Each row of a before or after table is a point. One or more steps were done to the points. Then noise was added and the rows were shuffled. The steps act on columns, c1 being the first. Name the steps. A step turns or swaps two columns, mirrors them in a line or flattens them onto one, adds a multiple of one to another, or multiplies or shifts one. Angles are multiples of 10 degrees, from the lower column toward the higher: turns from -170 to 170, lines from 10 to 170 but not 90. Use the fewest steps. Two steps may share a column if one is a turn and the other turns, adds or multiplies; they go together, in the order done. Otherwise the lowest column goes first.

Before (10 x 2)
[[ 10 -52]
 [ 40 -30]
 [  2  14]
 [ 30 -26]
 [ 71  -8]
 [ -4 -47]
 [-23 -49]
 [ 27 -26]
 [ 83  58]
 [-44  27]]
After (10 x 2)
[[ 60  45]
 [-53 -10]
 [ 38  -3]
 [ 40  -1]
 [ 23 -39]
 [ -7  13]
 [ 14 -52]
 [ 40 -31]
 [ 56   6]
 [ 26  97]]
Steps: turn c1 and c2 by 40 degrees

Before (12 x 4)
[[-38  59   7 -16]
 [  0  19  37 -37]
 [-20  15  -1  16]
 [ -9 -59 -51 -69]
 [-32 -32  44  21]
 [-23  32 -40 -71]
 [ -4  10  21  36]
 [ -3  36  -6 -17]
 [-31 -22 -28  18]
 [ 12  20  35  18]
 [ 19  41  40 -31]
 [ -2  -1  51 -84]]
After (12 x 4)
[[ -18   70   -5   -2]
 [ -67   61  -40  -25]
 [ -36   84   40   14]
 [  13   28   -4  -15]
 [ -42   35   36    4]
 [  21  -40  -29  -31]
 [  40   21   24   -8]
 [ -84    0   48    1]
 [  27  -64   42  -33]
 [ -14  110   12  -38]
 [  18   43   34   20]
 [ -67 -117  -49  -10]]
Steps: swap c1 and c4; multiply c2 by 2

Before (9 x 8)
[[  13  -27  -39  -61   -1    7   30   -3]
 [  29   74   49  -86   10    7   13   45]
 [  53   12   32   46   39    9   22  -40]
 [  49    0  -59   43   38    9    5  -14]
 [ -43  -23   34   59   26   -4    4    6]
 [  14   19   43   59   26 -112  -27  -37]
 [  43   69    7   55  -78  -27  -53  -33]
 [  31   -8   -5  -15   45    8  -26  -25]
 [ -43   14  -28   51    5    6    4  -50]]
After (9 x 8)
[[  28  100  -81  -58   25  -15    4  -25]
 [  49  -42   77   -6   62   -6    6   -7]
 [  42  -42    7  -78  -54   57  -17   36]
 [ -42  -47   58  -21  -17   -5    8   39]
 [  14  -56  -36  -29   33   45 -106   51]
 [ -44  -62  -43   11    4   -5   -5    6]
 [  12   57   51   37    5  -29    3  -12]
 [  31   15   17   12   60   24   12   21]
 [  51  -44  -22  -21   66  -24    4   51]]
Steps: add 0.5 times c1 to c5; mirror c2 and c4 in the line at 140 degrees; turn c3 and c8 by 160 degrees; multiply c3 by 1.3; turn c6 and c7 by 100 degrees

Before (13 x 11)
[[ -17  -88  -16   20   17  -10    7    5  -55   11   28]
 [  67   25   21   13  -45  -60  -66   35   28   58  -30]
 [  19   18   25   20  -13   -8 -103   -1   52  -26   40]
 [ -36  -69   35  -34  -40  -44    5  -21  -34  -17   76]
 [  34   -5   28   -4    7   20   -5   70    3  -23   12]
 [  32  -48  -68   28   67  -70   79   42  -14  -16  -27]
 [ -76  -69   43  -14   -8  -46    5   -5  -31  -27   -5]
 [   1  -16   71   -8   16    1  -36   -3   34   39   23]
 [  18   23   -9   59  -42  -23   -6  -21  -16    4  -19]
 [ -36  -69  -60  -31  -31   -7   15  -36  -24  -18  -11]
 [  46 -100  -17   20   27  -30   38    2  -34  -48  -36]
 [  46    7  -53   99  -78  -18  -55   46   76   21  -34]
 [  39   -5   54   16  -24  -17   -6    4   60   15   17]]
After (13 x 11)
[[  41   57   39   20   -7  -12   -6   -2  -20  -14   25]
 [ -14  -43   -6   24   22   -8   14   84   61   28   20]
 [ -73  -13   -6  -10   -5  -44    7   67   43  -33   -4]
 [  28  -15   17    3    8   28   -7   41  -53  -42    8]
 [   3   45   80  -11   31   -1  -32   14    1  -16   15]
 [  21   -6  -14   58  -43  -17   -3  -30   12   15    6]
 [  49   48  -44  103  -77  -17  -56    8  -71   64   15]
 [  69    4   18    1  -54  -65  -65   -1  -54   60    5]
 [  42  -20  -60   18   10  -30   38   90   52  -16  -46]
 [ -37  -15   -8  -33    3  -45    4   50   60  -19   91]
 [  23   51   -3   18    6  -11 -104  -13  -28  -31   37]
 [  31  -23  -99   19   39  -69   75   58    1   62  -61]
 [ -38   -3  -64  -24  -43   -7   15   40   77   24    0]]
Steps: turn c2 and c8 by -60 degrees; turn c2 and c9 by -110 degrees; add 0.7 times c6 to c3; turn c3 and c10 by -40 degrees; turn c5 and c11 by -30 degrees

Before (14 x 12)
[[  8  18  60  -2 -44  27   3 -22  54   4   2 -35]
 [-29  41  15  15   2   7  79 -39  28  -2  47 -68]
 [-41 -34  24 -11  -7  33  28  27 -13 -15  16 -26]
 [ 48  54 -16  34   3  28  33   0 -25  34 -24 -21]
 [-57  -2 -14  52 -34 -11  -2  54 -10  18 -47   6]
 [-15 -17  34 -43   6 -46  -9  36  35  25  -2  14]
 [-23  37 -25  34 -23  26 -77 -12  60  -7  28 -25]
 [  7  -3   3   4 -26  19  45 -39   6   7 -51  -7]
 [ -5  49  12  -6  11 -43  24  42  33 -49 -44  17]
 [  7 -30 -35 -15   2 -37 -58  36  65   4 -60 -21]
 [  6 121  38  16  50  36   7 -25  35  22 -36 -14]
 [-48  21 -29 -15 -14 -32  -4  32 -45   1 -32  -8]
 [ 78 -17  14  25  43   7 -37 -58 -14  30 -45  10]
 [-17  -6  18   9 -13  86   3  -6 -17  47  -5  71]]
After (14 x 12)
[[  -3  -54   14  -44   27  -20   22    5   35  -50   32    8]
 [ -25   31  -31    7  -15  -59  -75   38   58   -9  -29  -12]
 [   4  -37   24   23   -7 -123    5   21   32   11   60  -23]
 [ -32   25  -14   37  -40  -71   75   11   33  -13  -22  -70]
 [   5  -28  -31  -41   42   48  -54  -14   57    2   40   -1]
 [  -9   -6   21  -36    0   26  -10  -46   38   23    8   -1]
 [  51  -62  -16   -5   25  -18   33   29  -29   27   14  -12]
 [  74  -86   15   56   17   70  -47   25  -24   31   63  -11]
 [  -9  101   39   -1    7  -51   13   10  -18   46  -12   50]
 [  10    5   15   29   19  -30   -1    1   52   13  -31  -59]
 [  12   10   -1   37   58    4   42   -1   13    0   14   -5]
 [ -48  105    7  -38  -18  -21   35   -7  -13   -9  -12  -43]
 [ -60   69   -3  -54   44  -40    2   52   -3   10    1   12]
 [ -51   24  -24  -31   36  -41   -7  -18  -45    3   11    6]]
Steps: add -1.5 times c1 to c6; turn c2 and c6 by -120 degrees; turn c3 and c12 by -30 degrees; multiply c3 by 0.7; turn c4 and c8 by 90 degrees; turn c5 and c11 by 130 degrees

Before (9 x 18)
[[  -6  -25  -19  -20  -31   -8   -2   -2   -5    6   10   51  -34    7
    -8  -28  -15   26]
 [   2  -31   20   -7  -26   -1    4    4   66   18  -47   51  -28   24
     4  -22   -9   45]
 [  22   -3  -11  -11  -19    7   -8   -6  -15  -48   11  -81  -31   11
   -16   -8  116   18]
 [   9  -19   21    9   16   18  -49   39  -19  -31   -3  -15  -35   37
   -10  -20  -15    9]
 [ -25   12   15   47   26 -121   26    5  -27  -14  -38   47  -35   32
    25  -26    0    1]
 [  16  -13   20   -8   16    0    9    0  -23   41    3   55  -24   21
    19   -1    3    9]
 [  -3   -8   18   57  -26   21   27   -5  -20   59  -44   42   -8  -19
    17  -42   -4  -45]
 [  11  -40   11  -10    2    1    0   18   37   44    7   -3  -10   21
    28    1   -2  -17]
 [   4   57   22  -20  -20    4  -10   66    4   57    7   47  -22  -18
     5  -28   14   10]]
After (9 x 18)
[[   9   22   23   -9  -12   -1   29   -4  -24   41    3   52  -25   70
    -6   20   -2    9]
 [   5  -28   16   -7  -30   35   26    3   72   18  -26   49    5   66
    23   15  -11   45]
 [  18   13   27    9  -21   18  -23   63  -20  -27   14  -14   -7   85
    20   -2  -13   14]
 [  22  -17  -11  -11   -8    2  -14   -6  -16  -47   11  -81  -21   60
    15  -10  117   22]
 [ -23   25   17   47    4  -48   48    6  -33  -20 -113   45    2   85
    20   37    3    0]
 [  -2  -29   21   60   -7   51   46   -4  -16   56  -12   40   55   30
    32   33    0  -42]
 [  -1  -30  -17  -22  -25  -12  -24   -1   -5    5   -3   51    8   60
    28    3  -12   27]
 [   5  -17   23  -21   64    4   10  102    4   61    8   50   24   35
    32   19   13   14]
 [   7    4   13   -5  -41  -10   20   32   41   39    7   -4   -2   75
   -11   30   -5  -21]]
Steps: swap c2 and c5; add 1 times c3 to c7; turn c6 and c11 by 50 degrees; multiply c8 by 1.6; add -1.5 times c16 to c13; turn c15 and c16 by 110 degrees; shift c14 by 50

Before (8 x 24)
[[ -3 -23  -6  27  12   6   7  17   7 -21   1  10   5  28  -8  19   2 -28
   32   8   4  -8 -10   6]
 [  4   7 -13  30 -49   9  -3 -29   8  -3  14  -4  -7 -20   0   4   9  21
   -9 -10   7   6  40   6]
 [-27 -15  -8  20  -4 -20  12  16   7 -14   7 -15   2  16 -18   1 -42 -17
  -20  13  13   2  10 -10]
 [ 11  -1  18   9   6   3  25  12  -1  67  22 -17   2 -37   4  40   0 -12
   25  -1  22  -4  22  -7]
 [  0  -7   0   4  14  -9 -54  11  -7  14   7  14   2  20 -14  18   5 -26
  -36   6  -1   6  21 -15]
 [  9  -5  16 -32  -2  -5  25   3 -12 -13   2  -3  -7   7 -11  -1 -10 -14
  -16   9  19  -3 -17 -13]
 [ 11  -7  12 -31 -47   8  13   4  -3 -20 -19   1 -16  -1  -4   5  -5  45
   -8  11  -3 -18  -3 -13]
 [  6   7  11  -6 -43 -16  20  18   8 -16  -5  -5 -39  21 -19  11 -26  -8
  -29  -3 -36  -8  -4 -18]]
After (8 x 24)
[[  10   -2   10  -30   -1   -6   26    0   14  -11   -1   12   -8    1
   -18   -1  -11  -17  -16   14   41   -5  -19  -13]
 [ -28  -16   10   16   -4  -22   12  -11    1  -26    8    3    3   10
   -21   -1  -41  -12  -20   -8   18   -1   10   -9]
 [   4   10  -11   32  -51   11   -2   17  -17    4   14    3   -6  -24
    -4    3    7   20  -12  -15   20    6   39    3]
 [   7    5   -4   -9  -42  -15   18  -14   -1  -19   -3   12  -41   20
    -6   13  -26   -7  -31    9 -116   -8   -4  -16]
 [   6   -1   -2   13    7    5   29  -10    5   33   21  -69    3  -25
    -5   41   -1  -13   24   21   67   -5   22   -6]
 [  -1   -3    5    5   16   -8  -55   -5   10   12    4   -6    3   24
   -11   17    3  -28  -30   -1  -17    7   21  -14]
 [  13   -5    9  -31  -48   12   12   -2    4  -10  -18   20  -16   -3
    -2    6   -6   45   -8   11  -11  -17   -2  -12]
 [  -2  -26    6   28   14    7    8  -12   -1  -12    2   24    5   28
    -7   18    2  -30   30   -9    6  -14  -10    5]]
Steps: swap c3 and c20; turn c8 and c9 by 160 degrees; multiply c8 by 0.7; turn c10 and c12 by -60 degrees; turn c10 and c14 by 20 degrees; turn c15 and c21 by 20 degrees; multiply c21 by 3

Before (12 x 48)
[[ 21  -1  39 -30  -7  21 -22   4  15  11  20  15  23 -36  -7   9  17 -22
    9  -1  -9  27  -2  -6 -30 -29  -3  -7  16  29  50   2 -13  -3   4 -42
   15  26   5 -16  -6  -1  27 -66   4   8 -30 -60]
 [  1 -37 -20  -3   8 -45 -31 -22   3  25  10  29  20 -10  32  19  -9  32
   -8  15   4 -26  10  12 -34  -1 -12   6  -7  34  11  24   6  23 -33 -12
   20 -13  29 -18  -7 -24 -19  19   3 -10  -3 -28]
 [ 30 -18 -37 -15 -32 -19  22 -39  -9  -6   9 -19  26 -17  13 -16  -5   6
   20  -1 -21  35   9  -2 -44  13 -33 -21 -26   3  41 -11 -29  25 -20  15
   -3   8   5  -9   0 -52  -6  -6  11  -2  -4   9]
 [ 24 -63 -18  43  34  29   0 -34 -43  22 -12   2   0 -18  11  28   4  15
  -10  21 -38  28  -2   5 -34 -36  13   2  33  22 -15   8  19 -12  -5 -14
  -18 -10   7 -19   4 -22   9  23 -23  19  -3  10]
 [ 41  -9  17 -14   2 -32  -5 -10 -37 -27 -19   2  15  46  -5  -9   5 -16
   15   3 -39   9  -7  -8 -22 -50 -40   2 -15 -23  20 -26  34 -47 -17 -30
  -12  -8  45 -11 -29   3 -17   4  13 -21 -11 -37]
 [-12 -30  -8 -16  17 -11  27  26  -7 -16 -28  -4  -8  22   3  11  -5  14
   -3  14  -2   6 -27  38 -38 -12  -1   2   8  -4  26 -25   9  -6 -25 -17
   -6 -29   3  15  49   1  12  13 -20   7  -7 -23]
 [ 24 -18 -19   0  16   5  -7 -22  -1  37 -23  -9   5 -21 -15 -48  16  36
  -20  34  31  25   5 -15  24 -28   7 -20  27  31  33 -31  23  27  11 -16
    4 -12  11  -5  15 -43 -29  14 -30  18   8  -8]
 [  2   7   4 -36 -33 -14 -29  49 -28  26   3  -3   0  18 -20  -5 -15  41
   12  37 -33 -15 -21  -9  17 -23 -16 -10  -3  13  -3 -31  20  -6   6  35
  -25   8 -15 -15  -3 -21  20  47 -21 -30 -42  -1]
 [ 32 -18  -5  15  12 -70 -46 -10  19  22   2 -20  26 -16 -26   8 -22  16
   10 -17 -10 -33 -50 -10 -26 -17  10  12   2 -11  55 -19   7  34 -10   5
  -27 -24 -32  27 -19  45 -22 -13 -13  -5  -9   6]
 [-17 -47  -9  34  22  14  17  -3 -44 -40  28  46 -23  27 -15 -34 -12  27
  -29 -31 -21   4   4 -13 -14   6 -12 -41 -45 -24 -18 -40   8  11 -23 -40
    8 -33 -24 -47  10  -5  13  -5  38 -13   5  30]
 [ 33 -18  23   6  40  30  17 -42  58 -28  -1  14   3 -10 -19 -32   2   3
   17 -33  46   1  18  11   9  17   6 -25  -6  21 -15 -43   1 -12  -9 -19
    8   9  -3   8  -8 -31  -8  14 -30  37 -21  38]
 [ 13 -17  22 -23   0 -21  -8   0 -30  26  23   5 -20  26 -28   8   1  -4
    6 -36 -20   8 -27 -34  -2   4  23  21  41 -13  30  18  15   9  28  -4
   31   3   7  47 -30 -30  65  19  -3 -33  -7   5]]
After (12 x 48)
[[ -23    9    2  -11  -50  -15  -28   48  -27   26   16    0    1    5
   -18   -3  -13   46    9   38  -32  -25    8  -11   14  -18  -20  -12
    -2   12   -7  -31   21   -7    0   73  -22    3  -14   -9   -3  -19
    20   46  -21  -29  -42   -1]
 [ -28  -25  -10  -22    7  -10   28   24   -4  -18   21   -2   -9  -31
    -1    9   -4   10   -2   22    4   -9   26   38  -38    9   -5   -1
    12   -4   29  -24    6   -6  -23   23   -2  -30    2   16   48    3
    12   13  -21    7   -5  -46]
 [  13  -36  -19   -8    5  -40  -32  -22    4   25  -12   29   19   12
    32   18  -13   29   -9   15    4   -2   -6    8  -39  -28  -12    7
    -7   29    7   23    7   23  -33   29   18  -13   27  -19   -9  -22
   -16   20    4   -7   -1  -59]
 [   5  -17   20  -11   39   30   14  -43   60  -31  -11   11    5    1
   -19  -35    1    4   18  -34   48   16  -37   11    7    0    4  -26
    -5   22  -12  -37   -1   -5   -8   24    6    3   -4    6   -8  -35
    -8   14  -28   37  -24   78]
 [  -5  -61  -19   18   48   31    6  -31  -44   17  -19    0    4  -13
     5   26    4   12   -8   22  -38  -28  -27    5  -33   29   15    7
    29   15  -16    9   20  -12   -3   31  -11  -12    5  -15    3  -20
    11   26  -23   18   -3   20]
 [   3  -14  -18   -6   15    6   -7  -20   -6   39  -23   -3    5  -24
   -12  -47   19   39  -21   33   29  -33  -23  -17   25   26    8  -19
    26   37   36  -29   25   28   10   27    4  -12   12   -4   14  -41
   -26   13  -25   15   14  -15]
 [ -13   -4   41  -25  -20   21  -29    8   15   10  -36   11   22   20
   -10    9   16  -26   10    0   -9  -26  -21   -2  -28   24   -2   -7
    14   27   53   -2  -19   -3    8   -4   12   24    5  -21   -5   -1
    27  -64    7   10  -28 -116]
 [ -71  -17   -5    9   14  -68  -46   -4   22   23  -14  -13   20    6
   -30   10  -23   15   12  -14  -12  -16   -7   -6  -29  -31    7   12
     2  -10   53  -21    9   37  -10   44  -29  -25  -26   26  -15   46
   -18  -15   -7   -4   -6   14]
 [   2  -19  -41    2  -34  -22   23  -39   -8   -2  -13  -17   27    7
    13  -22   -8    8   17   -1  -22   12  -32   -2  -44   34  -32  -17
   -23    2   41  -11  -32   22  -22   51   -4   12    6  -11   -5  -48
    -6   -9   12   -5   -7   24]
 [ -23  -10   14  -14   -4  -30    0   -8  -38  -25   48    5   15  -21
   -12  -10    5  -12   17    7  -41  -48  -37  -15  -26    8  -41    5
   -14  -23   22  -24   34  -46  -17    7  -13   -7   47   -9  -30    5
   -18   -2   19  -20  -15  -80]
 [ -34  -20   25  -18  -10  -21   -8   -1  -28   29   25    3  -19   23
   -24    8    4   -2    0  -34  -20    4   -1  -32   -1    8   20   23
    39  -12   28   18   19   10   29   40   32    2    5   52  -29  -28
    64   24   -7  -36   -8   14]
 [  12  -46   -8   18   39   14   20   -2  -43  -42   26   49  -22   27
   -17  -28  -13   28  -28  -30  -19    6   15  -11  -10    6  -12  -42
   -45  -23  -18  -41   11    9  -19    2    7  -31  -25  -48   14   -8
    13   -7   39  -15    3   61]]
Steps: multiply c23 by 1.3; turn c1 and c23 by -110 degrees; turn c4 and c5 by 30 degrees; swap c11 and c14; swap c22 and c26; shift c36 by 40; multiply c48 by 2
